Rows are points. Any point is a mix of the corners, with weights that add up to 1. It lies inside the corners' shape when no weight is negative. Is each point inside? If not, which corners have a negative weight?

Corners:
(1): [2.2 3.6]
(2): [1.7 0.3]
(3): [-4.3 -3.1]
Points:
[2.5 1.1] -> outside (3)
[-2.9 -1.8] -> inside
[-3.5 -2.5] -> inside

Corners:
(1): [ 0.6  1.8 -2.0  3.8  1.0  1.9]
(2): [-1.5  0.9 -1.9 -1.3  3.5  4.9]
(3): [-6.3 -2.2  5.0 -6.8 -0.5 -4.9]
(4): [ 6.0  1.7 -2.1  5.5  0.7 -1.9]
(5): [-2.8 -7.8 -2.7  4.9  3.9  7.2]
(6): [-2.6  0.6 -2.7 -1.4  1.2  0.2]
(7): [ 2.4  1.8 -4.5 -5.6 -5.6  1.6]
Points:
[ 0.9  1.3 -2.5  0.8 -0.6  1.5] -> inside
[-2.3 -1.4 -2.2 -1.4  0.9  3.2] -> outside (4)
[-0.1 -1.5 -2.1  0.4  0.8  1.8] -> outside (1)
[-2.0  0.0 -2.2 -4.7 -0.6  2.6] -> outside (1, 4)
[-1.6  0.1 -1.7 -1.8  1.0  0.5] -> outside (1)
[-1.9  0.2 -2.4 -0.7  1.4  1.2] -> inside
[ 0.7 -0.3 -3.5  1.6  0.6  2.8] -> outside (3)
[-0.4  0.0 -2.1  0.2  0.8  2.8] -> inside
[-1.6 -2.4 -1.0  3.7  2.4  1.9] -> outside (2, 7)

Corners:
(1): [-4.2  3.1  1.6  5.6 -1.3 -6.6  3.6 -0.2  3.5  4.9  6.0  3.4]
(2): [-1.2  2.7  0.3  1.5 -3.6  2.8  2.2  4.5 -4.9  4.4  2.4 -2.6]
(3): [-4.2 -2.1  0.0  0.5  1.4  0.4 -1.2  4.0  5.7  0.0  3.5 -1.8]
(4): [ 7.5 -1.2  9.8 -4.6  0.0  0.1 -2.3  5.5 -2.9 -3.5 -3.2 -1.1]
(5): [ 7.7  0.3  3.1 -3.6  1.0 -1.2  0.1  1.4 -3.4 -0.8  1.9 -0.4]
(6): [ 1.8  0.7  2.6  2.8  2.9  2.8  1.3 -1.1 -1.7 -0.1  0.8  0.8]
(7): [ 1.0  5.6  1.2  4.8  3.3 -2.3  1.4  1.2 -3.0  2.9  1.1  4.9]
(8): [-4.7 -3.7 -1.3 -1.9 -3.9 -0.5  3.7 -1.1 -0.1  2.8  2.4  3.7]
(9): [-2.6  4.5  5.0 -2.4  4.4 -0.4 -2.0  3.1  1.7 -1.3  1.8  1.5]
(10): [ 0.0 -1.4  0.6 -0.4  1.8 -1.8 -2.5  1.6  5.6  3.9  0.9 -0.4]
(11): [-1.7  6.8  0.4 -0.5 -1.4 -4.3  2.0 -2.4  9.2 -0.4 -2.4  1.3]
(12): [ 4.0  2.3 -1.5  3.3 -0.2  4.1 -4.7 -1.8 -2.4  3.5  5.7 -0.1]
(13): [-8.3 -4.4  0.4 -1.6 -3.2  0.0 -2.3  2.7 -1.5 -1.2 -1.1 -4.8]
Points:
[-2.0  2.9  1.5  1.2  0.7 -1.7  1.9  0.1  1.1  1.4  0.6  1.6] -> outside (3, 4, 12)
[ 0.8 -0.7  3.9 -2.2 -0.2 -1.1 -1.9  2.1  1.5 -0.5  0.8 -0.5] -> outside (2, 6, 7)
[-1.4  1.4 -0.2  1.4  1.0  0.4  0.3  0.8 -0.1  1.8  1.8  1.3] -> outside (1, 4)
[-3.0  0.4 -0.1  3.0 -1.6 -0.7  1.8 -0.8  0.8  2.1  3.4  0.0] -> outside (4, 7, 9, 10)
[-1.6 -2.0  2.5 -1.6 -1.5  1.0  0.3  2.2 -2.0  0.3  2.5 -0.1] -> outside (7, 10, 11)
[-5.1  1.1  2.8 -0.7 -0.4 -2.8 -1.0  3.6  3.6 -0.4 -1.2 -1.8] -> outside (5, 6, 8, 12)
[-0.5  1.6  2.1 -0.5  0.3 -0.6 -1.0  2.0  0.3  1.0  1.6  0.1] -> outside (6)
